Each row of a before or after table is a point. One or more steps were done to the points. Then noise was added and the rows were shuffled. The steps act on columns, c1 being the first. Name the steps. A step turns or swaps two columns, mirrors them in a line or flattens them onto one, adds a multiple of one to another, or multiplies or shifts one. Angles are multiples of 10 degrees, from the lower column toward the higher: turns from -170 to 170, lines from 10 to 170 but not 90. Use the fewest steps. Two steps may share a column if one is a turn and the other turns, adds or multiplies; they go together, in the order done. Otherwise the lowest column goes first.

Before:
[[-36  39  22]
 [ -8  -9   5]
 [-18  -1   3]
 [ 13   7   0]
 [-15  11  13]
 [  3  60  10]
 [ 17 -14   7]
 [-18 -42 -12]
 [-22 -49  -7]
 [ 15   7  31]
 [ 14 -28  21]
 [  4 -26  12]
 [-21   3  31]
 [ -7   6  30]]
After:
[[ 23  -4  31]
 [ 17  55   9]
 [ -8  12   1]
 [  9   1  28]
 [ 17  -9   4]
 [-25 -22  20]
 [  5 -12   6]
 [ 47  24  22]
 [-21  -7   8]
 [  4 -45 -13]
 [-13 -23  10]
 [-13  11  29]
 [  4 -53  -9]
 [ 18   6  14]]
Steps: mirror c1 and c2 in the line at 80 degrees

Before, 13 rows:
[[ 32  -1  -9  -3  11  17   9 -11]
 [ 22  -7  -2  26   1   6  27   6]
 [-10   5   0 -10  21  -2  17  45]
 [-15  41   8  12  -7 -25 -35 -33]
 [ 20 -10 -16  27   9 -26  30 -33]
 [-35 -10  32  12   9  31  -3   2]
 [ 21  32  -6  34   1  -4   7 -22]
 [-22  -9 -13  -2 -16  34  -2  -1]
 [ 29 -11 -12  30 -14 -22  10  -4]
 [-14 -19  -7  -8 -14  52   2  11]
 [-28   7  60 -43  -9  10 -13  37]
 [-22   7  17   3 -21  35  -6  17]
 [ 12  12  -1  16  -9 -21  60 -24]]
After (13 x 8):
[[-34 -10  32  15  -8  25   0 -19]
 [-28   6  61 -55   9  32   0  22]
 [-21  -9 -13  -3  16  25   0 -23]
 [ 28 -11 -13  38  14 -19   0  10]
 [ 12  13  -1  21   9 -32   0  -5]
 [-23   6  17   4  21  38   0 -10]
 [ 32  -1 -10  -4 -11   5   0 -20]
 [-14 -19  -6 -10  14  48  -1 -25]
 [ 22  32  -6  43  -1 -17   0 -14]
 [ 22  -7  -2  33  -1   8   0   1]
 [-15  43   8  16   7 -40   1  -9]
 [ 21  -9 -16  35  -9 -41  -1  -8]
 [ -9   5   1 -12 -21  28   0  37]]
Steps: multiply c4 by 1.3; multiply c5 by -1; turn c6 and c8 by -40 degrees; multiply c7 by 0

Before (10 x 11):
[[-28  30  -5   7   1  -3   2  14  -7   1 -37]
 [ -8 -24  -6 -10  33  29  -9 -27 -14   0 -17]
 [-20 -22  -3  -8 -24  -4  21 -26  12  -7 -23]
 [-22  -4  16   3 -21 -12  10 -20 -22 -22 -12]
 [-32 -22 -15 -11  -4 -13  36 -21  -7  -1 -24]
 [-29  -9 -11  -8 -15 -10   6  -6  -4  -3   5]
 [-26  54  -2   7  -2  60  12 -28 -19   1  -3]
 [ -8 -21  -3   5   8  -4   4   8  -7 -37  -1]
 [ 12   1  31  -9  18  10  11  -7 -16  -8  -9]
 [-32 -22  -6  56 -10  -3  -2  31 -21  -5   0]]
After (10 x 11):
[[ 18  16  21  10  32 -27 -12  17 -15  -4 -15]
 [-11   5 -19  11  17  -2 -14  24 -17   4 -12]
 [ 38   3  24  12  -3  34 -19   5  -8  -4 -22]
 [ -4 -59  18  -8  -3 -38 -48  21 -20   2  -2]
 [ 21  -8   1   5 -21  14  -1  25 -22  22 -28]
 [ 30  -7  12   9 -16  14   1  -2  -4   1   4]
 [ 39   3 -16 -50 -11   1   4 -27 -20  24 -17]
 [ 29   8  19  10 -24  18 -13  18  12   4 -26]
 [ 10 -41  -6  -8   0   4   1 -14  -8   1 -38]
 [ 18  14  -2   9   8   5   0  -8  -7  36 -27]]
Steps: turn c1 and c2 by 150 degrees; turn c3 and c8 by 140 degrees; turn c4 and c10 by 160 degrees; add -0.7 times c10 to c11; turn c6 and c7 by -140 degrees

Before:
[[ 19  14  -2  -9 -17 -15  -9  -4  20  17  -1   5  -4 -11  10  -8 -16   4]
 [-26  -1  -2 -12 -23 -13  -3  30   5   0  43 -22  -4  -9  -8  10   5 -25]
 [-14  12  44   4   8  15  -3   2 -21  -9  -3  18  25   6  12  -5  14 -11]
 [ 25   9  22   5   0  -4  26  28  24  11   4  -8  32  -6  16 -11   5  27]
 [  2  -3  13   1  -6  29   6  -2   4 -18  -4  10  -6  -7  -8  -6  13   4]
 [-10  14   3  -7  -7   7 -23  16  28 -14 -20 -13  12 -29  -6   6  -2  17]
 [  0   7  -1 -18  -2  20 -18  -5   1   9  -6 -17 -19   5  11 -13   5  10]
 [ 15  60  32   9  -9  22   9  -6   1 -31   7   2   2   8 -13   3   1  18]
 [-16   3  28  -1 -12   7  32  27  -9  17 -11 -15  -1 -10  13  13  14   1]
 [ -8   4  20  -7 -13  13  11  -8  25   1   8  -8  22  12   6  39 -10  13]
 [-11   4  13 -38   8  28   8  20  23  -9  26 -10 -10 -16  15   7  -7 -10]
 [ 10  15  27  17  11 -10  -6 -14  -5 -16  12  -6  19   9  22   4 -12  -4]]
After, 12 rows:
[[ -7   3 -21  -7  12  14  15   0  24   1  10  -9  20  12   1  40  13   6]
 [-11   4   0 -38  15  31   7 -19  23  -9  30  -9 -11 -15   4   5  -8 -11]
 [  2  -3 -11   2   8  25   4  10   0 -18  -7  -1  -7  -8 -18  -6  -8   5]
 [ 10  16  -4  17  29  -2  -2   3  -2 -17  18   1  20   9  24   3  18  -4]
 [ 19  14 -14  -8 -10 -11  -9  -7  16  18   2  -6  -3 -11  15  -6  15   5]
 [-10  14  -8  -6  -1   4 -20 -13  29 -14 -21 -10  15 -29  -8   9  -8  15]
 [ 14  60 -24   9  23  17  10   5   1 -31   4  -1   0   8 -19   6   3  16]
 [ -1   6  -1 -19  -1  22 -20   7   6   9  -3  -2 -15   5   4 -12   0  12]
 [ 25   9 -11   5  19   2  32 -18  23  12   8  -9  28  -6  16  -6 -22  29]
 [-26  -1 -19 -12 -13 -15  -3 -20  12   0  41  -4  -4  -9  -3   5 -23 -27]
 [-13  12 -16   4  42  19   1   7 -25  -9   0   9  25   6   6  -7 -12 -10]
 [-16   3 -24  -1  19  12  32 -11  -3  16  -7   1  -6 -10  10  13 -28  -1]]
Steps: mirror c3 and c5 in the line at 60 degrees; add 0.3 times c15 to c11; turn c6 and c15 by -20 degrees; turn c7 and c13 by -10 degrees; turn c8 and c17 by -140 degrees; flatten c9 and c12 onto the line at 160 degrees; turn c16 and c18 by -10 degrees

Before, 13 rows:
[[-23 -42   3  -4  -8   1  17  -7 -12  -2  -9  -3 -25  -8  21  39 -12 -25
  -19 -11  -5  -3  -5  -8]
 [ -8 -36  11  -6 -28  -4 -26 -20 -26  25  -4  18  35 -31  -7  -9 -32  13
   12 -20  -4  -4  28 -12]
 [-28  -5   9   8   3 -24  -9   4  -3 -21  -5   0 -30 -31  -2  48 -26 -16
  -10  12  -1  -2  -8  12]
 [-19 -21  -4  20 -11  -3 -22 -19 -15   0  -1 -10 -35 -20  -9  23   4 -23
   -7 -14 -22  21 -11   3]
 [-20   5  21   4  20  30  -6 -18   5  25   2   9 -13   6   2  -8 -24 -39
   16 -17  -3  13  -2  33]
 [-10   4   9  33  38  25 -12 -14   0  37   3 -11  20 -13  -5 -18  16   2
    3 -24   5  -1 -26  16]
 [-14 -28   3  11 -51  -6   0 -17 -35 -11  12  27  38 -28  20 -24 -16  12
    3 -21  -5  15  31   3]
 [-27 -11  11   7  15 -17  -5  12   2   4 -16  -3 -26   2   4  41 -21  -2
  -15  -7 -17  16  29 -12]
 [ -2  -4  12  20   1   7 -14  -5   3  -1 -43   8 -17  -3  11  60  12 -29
  -11  -9 -16   2  -4 -13]
 [ 12 -22  10   9 -19  -1  -7 -36 -36  32   0  40   7 -19  16  -6 -17  15
   -1 -19  12  11  29   1]
 [ -1  11  -7  26  34  30 -32  -9   2  34  -9  -5   4 -13  17 -19 -14 -25
  -11 -42   4  -9   0  36]
 [  1 -17  33  22  33  24 -19 -18  -5  22  -2  -7  10 -19  13  -1 -12 -20
  -20  -6 -16  15  -1  11]
 [ -6 -27  -8   0  -7  -3   1 -39 -16 -14   8  31  22 -31   3 -23 -59  15
   19 -28   2  23  28 -10]]
After (13 x 24):
[[-55 -19   8 -10  14 -16  -4  13   0   3   4  -3 -26   2   5  42 -24  -1
  -15 -10 -18 -13  28 -11]
 [-46 -42   2   4  -5  -1  17  -7  -8   0 -17  -3 -28 -14  17  40 -12 -24
  -21 -14  -8   1  -7 -12]
 [-19   3   1 -38  36  25 -12 -13   2  36   1 -11  20 -19  -1 -15  17   1
    1 -22   7  12 -27  17]
 [-42   7   8  -4  22  31  -5 -18   4  24   6  10 -13  11   5  -6 -24 -37
   13 -18  -4  -9  -1  33]
 [-28 -14   3  -1 -50  -7   0 -20 -38 -10 -28  30  38 -44  21 -24 -17  13
    1 -24  -2 -11  32   3]
 [ -1   0  -5 -26  32  32 -32 -10   4  33  16 -10  -1 -22  18 -18 -11 -26
   -7 -44   5  18   0  34]
 [-38 -19  -2 -32  -9  -7 -20 -20 -12   2 -12 -12 -35 -31  -9  23   4 -24
   -5 -18 -24 -18 -13  -1]
 [-14 -27   5  16 -26  -1 -29 -20 -26  29 -21  20  36 -49  -5 -10 -34  11
   14 -22  -2   3  27 -12]
 [ -2 -29   3 -15   0   7 -15  -7   5  -2  29  10 -16  -6  12  58  14 -30
  -10 -11 -13   7  -8 -15]
 [-58  -6   4  -7   3 -24  -6   5  -6 -20   3  -2 -28 -50  -1  48 -25 -18
   -9  12  -1   5  -8  12]
 [-12 -17  -4   8 -10  -4  -1 -37 -16 -16 -22  30  22 -48   4 -24 -57  16
   19 -27   2 -24  27  -9]
 [  5 -16  11 -30  36  24 -16 -19  -4  20 -12 -10  11 -29  12   0 -11 -18
  -21  -1 -14 -11   2  10]
 [ 28 -20  -1   5 -17  -2  -4 -35 -37  30 -11  43  11 -32  15  -8 -16  13
    0 -22  13 -12  30   0]]
Steps: multiply c1 by 2; mirror c2 and c11 in the line at 20 degrees; multiply c3 by 0.4; turn c4 and c22 by 160 degrees; add 0.5 times c12 to c4; multiply c14 by 1.6

Before:
[[-26   1  10   0  40  -9   0  -7   7   6   2  -8   7  25   4   0 -18  -4
   -2  12   6  -9  14   2  -8 -11  37   5 -12  18  14  -4 -10  -8  -6  -1
    8   3  -4  -5  14   5  -2   5  -4   6   3   8  -6   3 -10 -11  18 -19
   -1  -9  -8   4  -3 -14  -3 -13   6  -8]
 [  0 -40  12  -1 -15 -11  -5   9   3  11   5  -4  10  -6 -12   9 -16  24
  -24  20   2 -11   8   8 -13 -12   8  22 -15  10  -1  -2  -4 -11 -17   9
  -19  -1   8 -14 -10  -6  -4 -10   3   4  19 -25  -6   2 -10   4  -2   1
   -6  -9  -6   2  -3 -11   8  25   4   4]
 [ -6  11   5  -4  -6  -7  -3   1  -3   0   2  -3 -20   7 -13 -12 -11  -4
   -6  11  -3  -8   0   4 -14 -13  -7   6 -17   1   3   2 -12 -14 -24  11
   -7   1   2 -14 -10   1 -12   5   1   7  22 -14  25 -26  -4   4   1  10
   -7  17  -1   4   1 -10   6 -15   4  -7]
 [  3  -3   8  -3 -10  -7  -2  -7  -5   9   8  -6 -10  17 -34   9  -6   1
    3  19   4  -3  10 -29  -7 -15  11   5  -6   7  11   1  -4 -18  11   0
   23  -4   3  -7 -15   0 -11   1  -6   8  -1   4  -2   4 -11   9   7 -16
  -10 -11  -5   4  -2  18   1  25 -13   3]
 [-10   6   3  -3  -1  -7   5 -12   1 -14  -1  -4  12  15  -4   4 -11  12
    4 -36   0  -9  15  -4  14 -10  -1   8  19   2   2   3   5   5 -13   8
   21   8   7 -11 -11   5  -5  -4 -12   2  -6   7  -4  -8  -7  13   3   9
   -1 -10  -1   5   3 -14  -2 -13   5  -2]
 [  1  10  13  -3 -10  -3  23  26  -2   4 -12  -3   8  -2  -3   6 -15  -4
    7  19  -1 -12   8   4  37 -14  -2   5   2   4  -5   0   2  -4 -17  13
   20   0   6  -2 -14   3   2 -32   3   8  -4  10   5   1  19   8  -9   9
  -14  19  -3  13   4  -7  -5   2   6  -7]
 [  6   1  -2  -3   7  -8  -7   7  10  11   8   8  12   6   9  -3 -15  -1
   -1  21   1  -5 -19 -12 -11  -9  -1   5 -15   4   2 -22   0 -19 -17   9
   -1   1  -8 -14  -5 -16 -11   2  -2   8  -6   2  -3 -15 -12   8  -5 -11
    3  -9  14   4   0  -9   9  -7   3  -8]
 [  6 -14  13  15 -16  10  -9 -13  -3   0  -4  -6  -2  -6   9 -13  -1  36
    0  21  -9   1  -1   6 -17  57  -1   5 -12   8  -3   6   2 -18 -19   8
   10   7   7  -5 -15   2   7  -1   0   7   3 -23  -7   4 -12   1   2  -1
   -4  -6   1   7 -34  -8  -6 -15   6  15]
 [-16  11   4  -5   1 -11  -4  -5   0 -28  -5  -3   5   2  10   9 -14   7
    1   5   2   4 -14  -7 -15  -9 -12   4 -17   3  20   4   2  18  -8  12
  -47   6   9  -2   0   0   2  -3   1   5  30  10  -6   0 -11  10  -8   6
   -4  -9   0   9  -3  12   8 -17   3  -7]
 [  4   3  -6   0   9 -10  -7 -12   2   8  -8  -5  -1   3   0  -6 -13   6
    5   8 -13 -14 -25  10  -5 -15  -6  10 -11   8 -42   4  -4 -20 -11 -10
   -1   6   3  -4  -2   3  21  -1   5 -21  -7   2   1 -12  19   4   1  10
    1   2  -3   6   4 -12   0  -9   4  -2]
 [ -9   2   6  -4   0   1  18  -3  -4  12  -8  -7   1   1   4   2 -17   9
  -13  20   6  60  10   5  -7 -14 -11   7   1  20  20   2   0 -19  23  -9
    0 -17  -9  -8  -2 -12  24  -3  -9  -9   0  -4  -3  -9  -8 -24  -8 -35
   -4 -11  -6  10   0 -11  10 -18   0   5]]
After:
[[  5   1  -2  -4  -5  -6  -8   7  10  10   7   6  14   4   9  -5 -15  -2
    0  20   1  -5 -18 -12 -12  -8  -2   6 -12   4   3 -22  -2 -19 -18   0
    0  10 -11  13  -4 -16 -11   3  -1  11  -8   1  -5 -15 -24   9  -5 -12
    3  -8  13   5  -1  -9  11 -13   4  -9]
 [  1 -40  12  -1  23 -11  -4   9   3  11   6  -4  10  -7 -12   9 -16  25
  -23  19   1 -10   9   8 -12 -12   8  21 -14  11   1  -3  -6 -12 -16   4
  -21   8   7  11 -12  -6  -4 -11   3   4  20 -25  -5   1 -17   3  -1   1
   -5  -8  -5   2  -3 -10  11  25   3   4]
 [ -9   3   8  -4 -26   3  18  -3  -5  10  -7  -7   1   1   5   2 -17  10
  -10  21   5  60  10   5  -6 -14 -12   6   0  21  21   2  -1 -20  23  15
    0 -11  -7  12  -2 -10  23   0 -10 -10   1  -5  -1  -8 -17 -25  -9 -34
   -6 -11  -5  10  -1 -13   4  -9   1   6]
 [  2  11  13  -3  -4  -3  24  25  -1   3 -13  -5   8  -2  -4   7 -13  -3
    6  19   0 -13   8   4  35 -14  -2   6   3   3  -2   0   3  -6 -16   2
   21  13   5  -3 -12   3   3 -32   3   7  -6  10   6   0  39   9 -11   9
  -15  19  -1  12   3  -8   4   9   6  -5]
 [  3   3  -5  -1  -5  -9  -8 -11   1   9  -7  -6   0   1   1  -7 -14   6
    4   7 -15 -14 -26  10  -5 -15  -6  10 -12   7 -41   4  -3 -22  -9  -7
   -2  -9   5  -1  -1   3  20  -1   4 -21  -7   2   0 -10  39   7   1  10
    1   3  -3   6   4 -13   4 -13   1   0]
 [ -9   8   3  -2 -19  -8   4 -13   0 -15   0  -3  12  14  -4   6 -11  11
    6 -36   0  -9  15  -2  15  -9  -1  10  18   2   2   3   5   5 -11  -6
   20  10   8   2 -10   6  -8  -4 -11   2  -5   7  -4  -7 -15  12   4   8
   -3 -11  -1   5   4 -15  11  -6   4  -4]
 [ -8  13   4  -6 -25  -7  -4   1  -1  -3   4  -3 -19   6 -14 -14 -12  -4
   -7  13  -3  -9  -2   3 -13 -13  -7   7 -17   1   4   4 -13 -13 -23   0
   -7  11   2  12 -10   3 -10   6   3   6  23 -15  24 -27  -6   5   0  10
   -7  15   0   4   2 -11  13  -3   6  -7]
 [  6 -13  13  15 -33   8  -7 -13  -5   1  -2  -6  -2  -6   9 -14  -1  36
    0  21  -8   0  -1   8 -18  56  -2   4 -12   6  -2   6   2 -17 -18  -5
   11   9   6  -6 -14   1   9  -1  -1   5   3 -23  -7   5 -24   0   3   0
   -5  -8   0   6 -35  -7   6   7   5  13]
 [-16  13   3  -5 -25  -9  -5  -5  -1 -27  -4  -2   7   4  10  10 -15   7
    1   5   2   3 -14  -6 -15  -9 -11   3 -17   3  20   5   2  19  -7  -5
  -48  12   9   7   2   4   3  -3  -1   8  29  11  -5   2 -22  13 -10   6
   -4  -8   0  10  -2  14  -1 -10   2  -7]
 [-26   2  10   2  15 -10   1  -8   8   5   1  -7  10  27   4   0 -19  -4
   -2  12   6  -8  13   3  -9 -12  38   7 -12  18  15  -5  -8  -8  -6  -3
    9  -1  -6  -2  14   4  -3   6  -5   5   1   7  -5   2 -21 -10  21 -19
    0  -9  -9   3  -3 -14   6 -41   7  -8]
 [  1  -3   8  -1  27  -8  -1  -7  -3   9   7  -5  -8  18 -35  10  -7   2
    3  20   4  -4  10 -29  -6 -15  11   7  -6   6  11   2  -6 -18   9   3
   25  -3   1   4 -13  -1 -12   0  -8  10  -2   3  -2   4 -21  10   6 -17
  -11 -11  -6   3  -2  17   7  20 -13   5]]
Steps: turn c5 and c62 by -60 degrees; multiply c5 by 1.6; turn c36 and c38 by 80 degrees; turn c40 and c61 by -110 degrees; multiply c51 by 2
